Every row gives one point. A path goes straight from each point to the next, and from the last back to the first. The post is the endless flat space through its rows: a point in 2 columns, a line in 3, a plane in 4, and so on, so that a path can go around it. How many times does the path go around the post? Going back the other way cancels.

Post:
[[21  1]]
Path:
[[ 34  73]
 [101  18]
 [ 28 -19]
 [-29 -55]
 [-44  -5]
 [-28 -55]
 [ 20 -45]
 [-54 -33]
 [ -9  28]
 [ 48  77]
 [ 69   1]
 [ 44 -31]
 [-41 -62]
 [-27  -9]
 [ -5 -37]
 [-23  16]
 [-43  34]
 [-29 -11]
 [-16  44]]
Times around: 2

Post:
[[-43 -19 -40 -78  25 -22]
 [-53 -17 -12 -55  32 -93]
 [  2   1 -26  72   1  17]
 [-55 -14  41  64 -54 -12]
 [ 28  -4  17  44  39  55]]
Path:
[[ -43   -3  -15   34   27  -39]
 [ -17   13   67   77   30   17]
 [-103  -28    9  -14  -21  -40]
 [ -52  -17   -2   93  -38  -44]
 [ -50   -7   29   33   29  -29]
 [ -62    8  -20   22  -30  -24]
 [ -32   40  -16  -82   -7  -35]
 [ -74   15  -21   18  -38  -17]
 [ -88   10  -66  -13   63  -51]
 [ -17   -9  -56   48   23  -16]
 [ -46  -79    7  -20   -6   11]
 [  23  -46   28   32  -16  -39]
 [  56  -51   33   10    6   43]
 [  -3  -80   18    1   14   16]
 [ -62  -26   -7   76   -2  -36]]
Times around: 0

Post:
[[  0 -17 -47   3  40 -15 -29   0  45   5 -11]
 [ 11  19  30 -24  28 -14  37 -14  53   8 -23]
 [ 10  -3 -19   2   7  58 -39 -15  23   2  35]
 [-14  23 -24  -7 -19 -10 -18 -39  56  -1  34]
 [ 60 -21  68  46 -39  -4 121  40 -25 -53 -75]
 [ 11 -11 -36 -36 -13 -23   3   4 -12  13  45]
 [-33  21  12  28 -37 -18 -18  -6 -35  82  11]
 [-23 -21  40  12 -28  -7 -69  39 -48   6   4]
 [-11 -10  -8 -24 -39  12   6 -28  -3  37 -39]
 [-18 -12  12  14  29   0 -25 -30 -27  -4  -1]]
Path (9 x 11):
[[-15 -31 -29 -13  27   5 -24   4   8  82 -40]
 [-14 -40  -5 -17 -11  68 -12   1  51  -5 -28]
 [  2 -25  44  17   4  17 -32 -17  -4  33  18]
 [ 41 -13   4  51  25 -30 -17 -13 -58  10  19]
 [  3  53  23  11 -19 -22  13   9   7  39  17]
 [-21   5   9   8 -26  22 -17  40  -8 -11 -16]
 [-34 -28   7  34  46 -11 -16  20  34  45 -27]
 [ 16 -42 -27  12  -2  -5  15 -27  16   9  -5]
 [  5   7  68 -30 -31   3 -15   0  14  40 -35]]
Times around: 1

Post (17 x 18):
[[ 33  21  -6 -15  -6 -43   4  14  47  11  21  44 -39 -28  48 -32  68 -24]
 [-21   7  29  19 -10 -75  45   3  36  33   9 -29 -25  -5  30 -46   1  16]
 [-18 -53   1  54  -9 -20  10 -45 -49 -13 -10  43 -11  30 -68  20 -67 -39]
 [  3   5 -30  42   5  -4  31 -43 -39  17 -13  70  36 -29   0  85 -81  30]
 [ 19 -24  51  45 -32  28  -6   6 -28 -35  -1 -35  -3  72  49   0  36   8]
 [-12 -36 -22  30  14  -3  26  37 -50 -25 -24  56  40  39 -65  37 -34  25]
 [-52   6 -32  99  23   6  11 -16 -24 -51 -39  25  14 -29 -34  59 -30  -1]
 [-25 -23   2  48   3   8  36 -16  29  63  58  16 -51 -32 -15 -33  12  31]
 [ 11 -15  25  33  43  -7   0 -13  65 -10  17  -5 -50   8  64 -69 -14  28]
 [-35 -37  10   6  26   2  55 -61 -16 -35 -19  46  50 -18 -44  29 -12 -14]
 [  1  -6 -44 -29   8 -20   3 -18  56  21   9 -43 -30 -15   7 -12   8  11]
 [-14 -24  14  10  -3 -15  18   0  93  54 -29  17 -52  46  11 -13  24 -18]
 [  4 -25  10 -15  30 -28  45  11  13  31 -29  -1 -88 -44  34  -4  16  13]
 [ 45 -46  82  33 -17  28  -6  53  34 -16 -18 -35  22  10  13 -11   6 -18]
 [ -5  -1  75  43  43  20 -28  33 -19  28  -4 -31  18  42  47 -16  15 -37]
 [ -2  -2  33 -59  22 -52  -1   9  71   4  54  27 -55 -29   9  58  28  14]
 [ 61  12  42  45  27  13  71  36  12 -18  31 -40  -9  56  35   9  15 -34]]
Path:
[[  14  -41   42  -39   32  -13  -12   10   21  -43  -18   27    1  -69
   -13   15   14   48]
 [  19  -42   40  -14   12  -29  -12   16   47   31    6    7   -1    8
   -10   -3   28    9]
 [  14  -33    6   37  -26   10   10    1    8   68   -1    4   17   12
   -12  -52    8   10]
 [  16    5   -4   45   28   22  -16   30    4    8  -62   51  -68    6
   -20   21    0  -10]
 [  -3   27  -30    2  -62   -6   22  -12   22   34  -16   23  -21  -40
    23  -43   -6   55]
 [  -7  -10  -19   35   13  -12   35  -16   14  -33  -10   16  -13   41
    18  -14  -42  -35]
 [ -14  -25  -45   45  -12   14   34    6  -10   10   29   23   -8    2
   -23   18   18   26]
 [  11  -64   23    3  -20  -34  -42  -16   49   26  -15   36    2   62
    12   18   38  -47]
 [  20  -40   19    2   18  -23   28   17   27   33  -46  -21  -12   17
   -43   51   -6   18]
 [  30    1   19   10   10    7    2    8   19  -33  -12   52   -9   15
    25   -3   47   -8]
 [  15  -28   66   26    1   42   28   10   60  -24  -25   -5  -40    8
    45  -21   -7   22]
 [ -28  -10    7   17    9  -52   50   -7  -13  -52   49  109  -38    0
   -19    1   19   -9]
 [ -30  -40  -34   21   35   17   34   -1   21    4   19   18   22   16
   -18   67    2   10]
 [   3  -43    8   42    5   -5   -5  -60   23  -37   21   11   -8   51
     0   -5    2  -29]
 [  -8   11   -3   22   36  -31   22  -62   27    8  -47    0   28   64
    11   14    4  -16]
 [  53    9   27   43    4  -12   27   -2   16   12   20   90 -121   10
    12   11  -51   20]
 [ -30   13   62   36   12  -24   33  -14   -1  -12  -21    5  -57  -33
     1    5  -17   -7]
 [ -38   17   41   -7   50    3  -20   32  -59   -3  -53  -23   -7  -13
    24   -3   21  -70]
 [ -55  -37   24    1   12  -17   59    5   20    0   -9   -4  -10  -15
     5   -6    9  -43]
 [ -28  -10   11   75   -6  -10   -9   12   13   21   18    8    3   66
    11   31   -8    8]
 [ -18  -39    2   39   42  -18   24  -21   -9   13  -55    7   20   41
     2  -28   12   11]]
Times around: 3

Post (17 x 18):
[[ 109   -2   20    7  -17   -1   15  -17   20   22    3  -40  -79    1
    45   -1  -36   27]
 [ -18   41   22  -11   11  -46  -22   20   -2  -44  -12  -25   40    3
    25   49   39   -9]
 [ -84   21  -37  -25    7   -5  -19  -10   29  -32   44  -21    6  -11
    18    8   21   23]
 [ -20   19  -45   -2   -9  -40  -79   26  -29  -16   58  -26   30  -26
    10   31   34  -47]
 [ -54   26  -75  -43   -1  -17  -49  -11   -2  -92   -5   -5   -4  -15
     3    4   13  -36]
 [  27  -41   19  -66    5    5  -21  -12   15   94  -24   35   49  -23
     0   17   22  -29]
 [  22  -33   55   43   -1    9   -4  -33   -2   27  -49  -65  -94   50
    35   -8  -40   18]
 [ -54   38  -14  -25  -33    4  -30   18   23  -63   40  -49    0  -17
   -45   15   -5  -20]
 [  45  -18   46  -37   54   -2  -74   27   51    1    8   -4 -115   36
   -25  -46  -33  -19]
 [   5   -1   12   -9   22   29   23  -29  -28   -3   18  -27   48   -6
    34  -20   -6  -23]
 [ -17   37  -25   41  -19    8  -56   27   -7   -7   -5   -7  116   -7
    22   10   13   -8]
 [  50  -37   38    9  -37   -6  -15  -14   -8  -23   14  -50  -72   68
    23  -23    0   44]
 [ -23    1   24  -36  -16  -24   -6   31  -20   86  -41   57   59  -42
    35  -28   13  -31]
 [ -28   50  -43   37   15  -13   -1  -22   -2  -48   47  -32  -23   -3
   -63   15   30  -31]
 [ -29   25    6  -11   21   -3  -75    4  -37  -69   28   -9  -14  -41
   -37   31   37   22]
 [  60  -52   58    9   21   -8    2   -5   12    7  -14   -1  -46   49
    16   13  -84   28]
 [ -57  -18  -18  -11    5  -49  -49    9   27  -89   18  -36   14  -48
   -25  -21   41  -16]]
Path:
[[  56  -25   24  -30   10  -26   23   -2   38  -32   64   32  -39   44
   -24    4  -26   11]
 [  -4  -18   37   -9   57  -40   11    0   50   13    0  -29  -42  -37
     9  -23   59  -11]
 [   6   14   -2   13    1  -17  -11  -10  -39   46  -36  -40  -19   -5
     3   52   22   20]
 [  43   72  -93  -14  -21   -8    4  -20    1    3   65  -27   26  -44
    -7  -40   -2  -33]
 [ -91   28   -7  -32   81   21  -11   20   81   -5  -23   13  -45  -32
   -44  -59  -27  -12]
 [  11  -14   71  -68  -18   -4    5  -27  -33   -6  -46  -39  -79  -49
   -43   18   12   -2]
 [   0   -3  -39   -1   -7  -68  -24  -52   -6  -93   54  -24   25  -23
    47   30   -1   28]
 [ -40   29   29  -10  -33  -24  -64   55   22   12   31   14   52   -6
    13  -45   54  -10]
 [  43    4  -20  -28   16  -14  -48   35   -1  -22   -5  -11   28  -29
    28   69   65  -20]
 [ -27   30  -47   12   68  -25  -31    4   47  -33  -36    0   53    6
    25  -32   37  -24]
 [ -23   15   51  -33   31   -8  -38  -41  -28  -29   24  -50   15   -1
    16  -25   64   34]
 [-114  -43   72  -30  -16  -24  -11  -47   70    7   11  -64  -24   68
   -23  -85   61  -35]
 [ -30   -2   16    1   -7  -58  -16  -16   29  -28   -2  -88  -34   46
    33  -25   10    2]
 [   6   38  -30  -18  121  -19    1    4  -55   14    0    4  -25   31
    88   19   -7   -8]
 [  37   -9   22   26   36  -18   -1    7    2  -53  -16  -57  -32   29
   -22   29   -9  -29]
 [  -9  -22  -21  -16  -33  -36  -21   -5   -7    1   55  -83  -49   -3
    41  -39   -3  -21]
 [ -37   26  -24  -14  -35    7  -91   15   67  -18    8  -28   73   -4
    -5   -8  -21  -41]
 [ -88    6   34  -87  -17   14   -4   -4   -5   28   80   29   18  -23
    40   27   47   46]
 [ -59  -40   32  -44   31   56  -37   13   49  -16   29  -41  -30  -40
   -41    8    5  -15]
 [  -2  -36   53   93   41   19   52   -2   22   -3  -47    4  -31   38
   -31  -38  -18   64]]
Times around: 2

Post, 17 rows:
[[ 56  10 -23  56 -12  15  41  18  61 -33  -9   8  11  15  -3  19 -13  34]
 [-30 -20  -5   7  22 -29 -45  28 -17  -1  47   1  18  31  42 -12  12 -43]
 [ -7  14  25 -22  -7  78  66  42 -47  48   7  12  -5 -39  24   9 -46 -15]
 [-44   4   8  27  -3  -4 -41  34 -58  -8   9  45  29 -23  -2 -25   1   0]
 [-37  50  53 -10 -32  55  28  29   0  21 -10   7 -16   5  27  28 -50 -37]
 [ 14  54  -3  65  16  17  29  29  42  44 -28 -40 -82   4  12   5 -41  56]
 [-42  21  81 -18 -30  25  43  41  12   9  27 -40  -2 -46   0 -16 -62   4]
 [ 28 -16  -8  55 -43  26  17  53  44  18 -26 -19 -71  17 -21 -13 -36  17]
 [-45 -16   8  18  17   3  26 -29 -46 -37  32  -3   7   0 -26  -1  47 -39]
 [  7  54 -21  52   8   3  54  50   6 -18   0 -15 -55  61 -35 -31 -45  45]
 [ 12 -21  20 -18  -9   6 -55  -4 -49 -55  18 -25 -17   1 -10 -31   8  -3]
 [  6 -33  40  36  24 -28 -32 -33 -10  14   2 -21  48  43 -20 -39  19  -9]
 [ 15   3   2  -6  -2 -56 -38  -6 -61   4  33 -14   6  12 -36  13   0  -6]
 [  5 -14  34 -36  -8 -19 -14  -6 -11   7  19  38   3   6  11 -12  43  -2]
 [-20 -40  14   8  41  -7  -4 -14  -6 -23  28  30  -6  23 -23   6 -36  25]
 [-11  19 -34  20 -52  34   2  20  35  23  19 -29   2  52  -5  -7 -14  63]
 [ -8 -21 -19 -34  27 -51 -40  -9 -28  -1 -27   5  45 -27 -33 -19   9 -18]]
Path (25 x 18):
[[   7   43  -48   -1  -20    1  -42   55  -16    8  -53   73  -34   12
    24  -49  -37   57]
 [  -5   41  -21  -13    4    5   58   64 -102   25  -23   -9  -48  -11
   -45   30  -30   -8]
 [  12  -59   30   17  -77   53    3   11   94   -3   31  -33    6   39
   -24   -3    2   58]
 [  28    2   20  -30   29    1   52  -77  -72  -12   10  -14  -59  -36
   -97  -16   14  -23]
 [ -34   30   -9   -3   39   -6   31  -18   -3   18    0    2  -21   12
   -13  -43  -11   37]
 [ -34   15    0   52   32   32   38   67  -49   40   50   11   13  -73
   -28   -5  -60  -24]
 [ -19    6    9  100   36   29   17   -2   41  -24   -9  -15  -22    1
    32   39    5   -6]
 [  28  -41   38   -7  -24  -18   18  -50   28  -77   66  -34   63   48
   -25   -9   25   34]
 [ -35    3    3   17  -17   38  -24   26  -53   -8   59    5  -16   36
    18  -73  -23   10]
 [  13  -10  -14   25  -78   25  -36   39   27   67   34  -32   16   54
    35  -36   40   -6]
 [   3   19  -30   16   22   -8    2   43  -33   40   14   -6   23   41
   -10  -30   23   20]
 [ -40   12   16  -28   29    5    2   59  -51    4    4  -19  -41    6
    14  -10  -55   32]
 [  -6   -2  -64  -11    7  -25    1  -30  -23   15  -24   13   21   41
     0   16    0  -21]
 [  -7   35  -39   19   16    6   30   12   11   -1    8  121   68   -3
   -15   -6    4    6]
 [  33  -54   17   22  -11   31  -80   38   88   25  -29  -11  -53  -17
    36    1  -13   22]
 [  -4  -46   85   14   -6    6   -3   29   78  -55   -9   -5   31   -7
     1  -47  -14   76]
 [ -31   73  -44    3   28 -118   -4   41   -9  -21   12  -23  -15   32
    -9  -45   23   54]
 [ -31  -50   -3   26   21   -8    2   45  -25    3  -17  -35   13    2
     6  -14  -45  -27]
 [ -35   28  -22   39    5   53   -1   63  -15  -85   10   -6   -2   -8
    22   -4  -17   13]
 [  71   -4    5   -9  -14   33  -15  -16  -15   10   36  -41  -24   10
   -25    1   11   23]
 [ -41    0   23  -37  -43   74   -6   -7  -26  -11   30    6  -29    5
     5   -8  -57   -2]
 [ -42  -18   68   17   -9   10   50   31   18   -4   22    1  -12   16
    -2   -6  -60  -15]
 [  67  -37   19   72   30  -66  -25   -1   20   16  -18  -65    8   54
   -50  -27   40   15]
 [ -15  -26  -15  -32  -34   21  -23   43  -22   -6   29  -33  -48    0
   -65  -32  -11   10]
 [ -12    0  -18   70   20    7  -31   39  -65   42  -10   51  -40   20
    11    1  -35  -78]]
Times around: 0

Post, 17 rows:
[[ -34   24  -44  -33   27   23   36   31  -11   30   11    7  -62   11
   -10   32   35   28]
 [ -20    6    4  -35  -29    5   17  -12   26   18 -121   36   43   32
     9  -19   37  -38]
 [  21  -23  -23   17   22  -28  -38   -6  -32    6    5    5   19   46
    21  -32  -48   23]
 [ -22  -72   -1   -6    2   -2   10   17  -40  -22   -9   -5    4   -9
     1  -38    0  -19]
 [  -9   83   -2   50  -26   -4   41  -10  -20   21  -26  -14   -4   11
   -46  -42   20   61]
 [ -30  -14   -7   11   -5   -9  -26   32   -3   22  -44  -10   -8   30
   -21  -31    0   28]
 [  10   31   38   16  -27  -13    6   34    0  -16  -11   10   10  -35
    38   25  -64   73]
 [   5  -13  -10  -33    1  -20   -1   22  -19   73  -40  -31    7    1
   -68  -34   33   30]
 [ -24  -45   -2   32  -51   43    0    8  -18  -23  -30   12   65  -24
   -62  -18   20   76]
 [  14  -12  -71   77   53    2   13   35  -40    6    4   20  -17   21
    10   -1  -16    5]
 [ -16    6   18    5   20  -58   -1  -30   38  -32  -23   36    9   -6
     1  -43    1  -26]
 [  10   24   20  -10  -18   14   43   52   24    5   28   30  -48    7
    33   -5   14   15]
 [ -37   44  -17   18   31  -44    2   16   10  -41   10   18   16  -19
     8  -69   16   -2]
 [   2  -45  -72   32   -4   -8    2   14  -57   49   34   13  -20  -32
    28   14   67    3]
 [  -9   49  -12   -5  -88   44   28    9   46  -20   28   -8  -19  -32
   -41  -48    8    8]
 [ -17  -33  -20   12   -7    4   19    8   44   20  -14  -53   26   27
   -41  -42   13   56]
 [  -5   29   -6  -12   11   84   22   13    7  -43  -32   64  -62  -24
    70   -5    5    4]]
Path, 27 rows:
[[ -20   83   32  -11    4    8    9   59   37   38  -55   -1  -27   -3
    -5  -79    1   58]
 [ -46   22  -38   11  -35   69   51   45   32  -59  -19   17    9   26
    24  -54  -25  -26]
 [ -42  -35  -20   25   65   34   15   24  -80   46  -39  -29  -30  -53
     6   -1   48   55]
 [  15  -12    3   43   36    9   26  -14   -9  -43   19  -22    3   12
   -42  -38  -58   45]
 [ -12 -101  -53   93    8  -34   12   42  -62   24   -6    4  -26  -13
    37   -1   81  -32]
 [ -52   30  -18  -46   43   19   33   -6   19  -34  -48   -6   25   53
    17  -73   11  100]
 [ -27   21  -36    6   32   -2   28  -25   14   -9   -7   47  -20   29
     4  -96   59    6]
 [ -35   36  -10  -36   24   -5    8   23   58   34   15   12  -69   34
    29   -1   13   20]
 [ -10   77   -7   24  -51  -27   14   40   21   34  -21   -5   21  -27
     1  -10   12   -8]
 [   4  -57  -64    9  -52    6  -74   63  -13   50    5  -46   -6   22
   -60   24   -1   11]
 [ -11   20   23   11   13  -31   30    3  -53   -4    4   -7   -4    5
   -33    4   14   -2]
 [ -24  -17   10  -33   16    0   50   26    6   40    1   61   29   22
   -25   -4  106  -15]
 [ -12  -16  -11    8   55   32   47   -1  -32  -50   15   65  -33  -31
    -6  -37  -19  -15]
 [  -3   28  -26  -22  -29   -1   26   12   47   15  -67    8   -9   13
   -32  -24    0   12]
 [ -38  -44   28   36  -29  -34   36  -10 -100  -61  -37  -68   39  -40
   -82  -43  -90   65]
 [ -16   13    5    5   12   29   25    6  -20  -25  -33   48   10  -25
     0  -45  -22   65]
 [   5   45   33    2   13   23   51  -22    3  -32   -4   33   14   37
    -9  -63    2   25]
 [ -66   17   31   52  -17   -1   -1   37   69   -6  -20  -62   28  -13
   -30  -29   23   75]
 [ -34  -24  -48   82  -48    1  -36  -43  -66    8    2  -48   11  -26
    -9  -53   -9   31]
 [   8  -41    4   28   89   19  -31   19  -37   -3   38   -8   13  -10
    -8  -45  -17   69]
 [ -25  -85  -37   67  -13   11  -21   40  -15  -19  -19   -5   31   38
    28  -66   46  -60]
 [  50   31    0   11    1   60  -12   58  -15   31   26  -20  -64   19
    53  -27   13   39]
 [ -57  -25  -50   -7  -14   27  -38    9  -44   18  -25  -17   -3  -18
   -77    5   50   -6]
 [ -52   16  -28   12   45   -1   41   16  -30  -75   -2   33    5  -13
    -7   20   50   29]
 [ -16  -41  -50   30  -48  -71    8    4  -20   18   74  -18   20   10
    -8   -7   58    1]
 [ -29    7   17   30   20   12   23   51  -45   30  -84   18   -1   35
   -23   26   31   19]
 [  32  -15   -8  -62   45   24    7  -32  -43   13   59   31    7   -1
     4  -24   17  -16]]
Times around: 1

Post (17 x 18):
[[ -7 -46 -18 -56  24 -32 -64  17  39 -46   2 -19 -19 -14 -45  23 -11  30]
 [ 24  49 -13  40   3 -15 -16 -30  60  80 -61 -28  11  33 -28   2  52  34]
 [-15 -22   8 -23 -13  77  53 -53 -14 -83   4  48  38  49  -6 -59  14   9]
 [ 31  11 -10  19 -12  17  -7  10  27  30  78  29  -1 -55 -35  32  29  19]
 [-27   5  15  11  15  -7  22  -8  32  -6  40  28 -62 -21 -29  22  24  41]
 [  3  22   5  21 -12   7  65 -23 -59  35  48 -26  65 -12   2 -15 -98 -14]
 [-31  10 -25  23  14  44  18  47 -68  23   3 -81   4  24 -22  50 -38  10]
 [ 58 -17  48   0 -18  34  37  -6  66  -5  51  22   6 -20 -21  25  17 -47]
 [ 37  23  72 -36 -40  47  -1  48  40  -6  25  -3 -27 -47  35  36  -6 -19]
 [ -4  -4  31  -6  51  27   4 -25  43  29   0  -9 -36 -36 -13  -6  36  17]
 [ -6  28  16  33 -41  11  16  11 -33  48  30 -40   2   5 -63  -5 -65 -11]
 [  9  -1  53 -60 -29 -25 -37 -46   2  50 -75  28 -32  -3 -17  43 -11 -29]
 [  0 -11  45  21 -38  11  14  -5  39  -3   9 -40  97  13  75 -49  -6 -61]
 [ 42 -11 -15  34   3  -3 -13   4 -38 -38 -21  14   7  20 -82 -17  12  23]
 [ 29  34  -7 -13 -19 -26   1 -35  26  22  -2 -23 -32 -26 -53   3  28 -30]
 [  0  13  14  -2  28   2 -10 -62   6 -31  16   6   0  37 -72   2  15   7]
 [-13   9  12 -40  11  -1  31  11 -35   2 -22 -11  -2  13 -68   6  21  48]]
Path (29 x 18):
[[  23   20   72  -18  -30    7    7   26    8  -45  -18   -4  -15   23
    37   20   19   50]
 [ -16  -36  -18  -12   14   36  -31  -35  -14   10   10   23    0    7
    29   53   -7   56]
 [ -12    0  -99  -36  -58    7   14  -64  -43  -52  -35   54   -3   19
   -99  -45   58   39]
 [ -10  -13   79   73   37   23   32  -37   11   64   23   27    1   -7
   -39   19   -4   -5]
 [  13   -3    0   28  -43   62   35 -105  -38   -3  -15   99   45    4
   -35  -17   60   33]
 [   5   12   14  -45  -67    0   71  -19  -26  -13   16  -18    8   18
   -58  -20  -10   -3]
 [  -4   26   29  -30   15  -15   34  -34  -11   45   17  -40  -98  -30
   -69   67    7  -22]
 [  29   23   55   19  -35  -12   61   25   -5   36  -11  -25   40    3
    61  -16    7  -45]
 [   9   55   95   13  -83  -27    1   54   10   58   52   29  -21  -25
    -1   -2  -90  -27]
 [  52   63   41   30  -32  103  -25   95  -15   10  -14   -2  -23  -25
   -18   52   27   -2]
 [  10   23   -8  -30  -14  -19   22  -35   69   34    4  -80   88  -13
   -28   -4   21   39]
 [ -15 -104   16   10  -85   93    2   -3   22  -43   19   27  -19   37
    -6    1  -37  -24]
 [  10  -35    4  -29   -9  -29   23   -8  -24   41  -20  -11  -23  -30
   -29    9   44  -47]
 [  27  -16   -2  -13   76   44  -21  -47   15   44  -19   41  -19   12
   -43   -6  -29    7]
 [  17    3   56  -15   51   85    6    9   28   52   23   12   33  -21
    50   26   27    0]
 [  18   22   26   -7   27   -3   34   -3   10   14  -22  -56   16   42
    15   31   20  -15]
 [  49   -3   17  -33  -37   -4  -47  -60  -21   19   14    3  -20   -4
   -35   67    3  -35]
 [  10   19   24   38 -104    8   29   25   13   -5   39  -41   12    8
    -8   27    0  -45]
 [  43   -8   35  -27   31   -9  -36  -48   40   90  -53  -65  -79  -15
   -18   51   33  -15]
 [  29  -49  -25   44  -36   12   51    3   -7   12   66   10   79  -29
     0   -1  -35   13]
 [  -1    7   32  -26   52   15  -54   -8  107  -35  -19  -80  -44  -19
   -30   54   11  -20]
 [ -18  -23   16   16   69    7   10  -58   53    7  -58    2  -75    7
   -75  -24   68  -34]
 [ -33  -65   -3   25   46   25 -121   13   42  -33   16   41  -73  -81
     3   24  -36   41]
 [ -17   12   55   13  -16    5   22  -18  -26  -43    6   33  -79   22
   -67   50  -58   83]
 [   3  -35  -22   -5  -36   -1    7   25  -83  -18  -47  -66  -28  -27
   -46  -73   40   -1]
 [  14   -7  -59   -9  109   31  -75  -63   22   50  -35  -37   19   14
    25    4  -30    4]
 [  51  -13   46  -69  -62    1  -40   31   70  -32  -21   33  -51  -43
   -62  -34   18  -40]
 [  10   19   29   -2  -56  -13  -17  -35   -4  -19  -13   14   61   47
   -90   -8  -22  -37]
 [  62  -13   50   43  -21   14   31   -4  -30  -38   37   25   60   -3
   -13   19  -20    4]]
Times around: 2
